Each row is a point. Examples show where two turns around zero, p and q, send a point. Write where each new point lands after one turn and then the other. Backwards means that the second turn is done in reverse. Each puzzle has new turns, and all numbers are rounded.

Turn p:
[-0.02  0.12 -0.21] -> [ 0.11  0.19 -0.09]
[0.22 0.16 0.23] -> [ 0.08 -0.06  0.34]
[ 0.17  0.11 -0.18] -> [0.25 0.10 0.00]
[ 0.15 -0.46 -0.24] -> [ 0.19 -0.33 -0.38]
[-0.53  0.07  0.41] -> [-0.65  0.10  0.13]
Turn q:
[-0.20 -0.30  0.18] -> [-0.15 -0.36 -0.11]
[-0.11  0.64 -0.20] -> [-0.21  0.58  0.29]
[0.23 0.00 0.09] -> [ 0.23 -0.04  0.09]
[ 0.08 -0.33 -0.07] -> [ 0.14 -0.17 -0.27]
Where do these land?
p, then q backwards: [-0.20  0.28 -0.14] -> [-0.01  0.25 -0.27]
p, then q backwards: [ 0.05 -0.50  0.43] -> [-0.31 -0.35  0.47]
p, then q: [ 0.04 -0.07 -0.22] -> [ 0.14  0.16 -0.10]
p, then q: [ 0.13 -0.38  0.30] -> [-0.03 -0.38 -0.32]
p, then q: [ 0.11  0.43 -0.18] -> [0.18 0.18 0.41]
p, then q: [-0.13  0.23 -0.19] -> [-0.03  0.26  0.19]

Turn p:
[-0.13 -0.12 -0.27 -0.06] -> [-0.26 -0.17  0.10 -0.04]
[0.28 0.36 0.03 0.34] -> [ 0.12  0.10 -0.52  0.18]
[-0.17  0.15 -0.14 -0.23] -> [-0.13 -0.05 -0.01 -0.32]
[-0.55 -0.31 -0.06 -0.18] -> [-0.36  0.11  0.51 -0.18]
[ 0.29 -0.17  0.06  0.16] -> [ 0.17 -0.11 -0.02  0.32]
[ 0.10  0.26 -0.29  0.13] -> [-0.17 -0.13 -0.37 -0.01]
[ 0.19 -0.18  0.68 -0.16] -> [0.64 0.23 0.30 0.07]
Turn q:
[-0.09  0.31  0.09  0.29] -> [ 0.04  0.26  0.36 -0.01]
[ 0.32 -0.69 -0.07 -0.13] -> [ 0.31 -0.48 -0.48  0.19]
[ 0.23 -0.15  0.16 -0.28] -> [ 0.04 -0.34 -0.14 -0.21]
[-0.36  0.12  0.01  0.09] -> [-0.25  0.16  0.19  0.17]
[-0.10  0.42 -0.18  0.04] -> [-0.13  0.41  0.09 -0.15]
Where do these land?
q, then p: [-0.04  0.05 -0.22  0.03] -> [-0.09  0.00 -0.20 -0.08]
p, then q backwards: [-0.23  0.13  0.07 -0.25] -> [ 0.14  0.32  0.05 -0.10]
p, then q: [0.72 0.21 0.13 0.11] -> [ 0.62  0.17 -0.43  0.03]
p, then q: [-0.27  0.16  0.08  0.13] -> [-0.22  0.22  0.09 -0.13]
p, then q: [-0.24 -0.76  0.05 -0.09] -> [ 0.03 -0.45  0.66  0.12]
p, then q: [ 0.06  0.22 -0.11  0.06] -> [-0.05  0.14 -0.20  0.05]
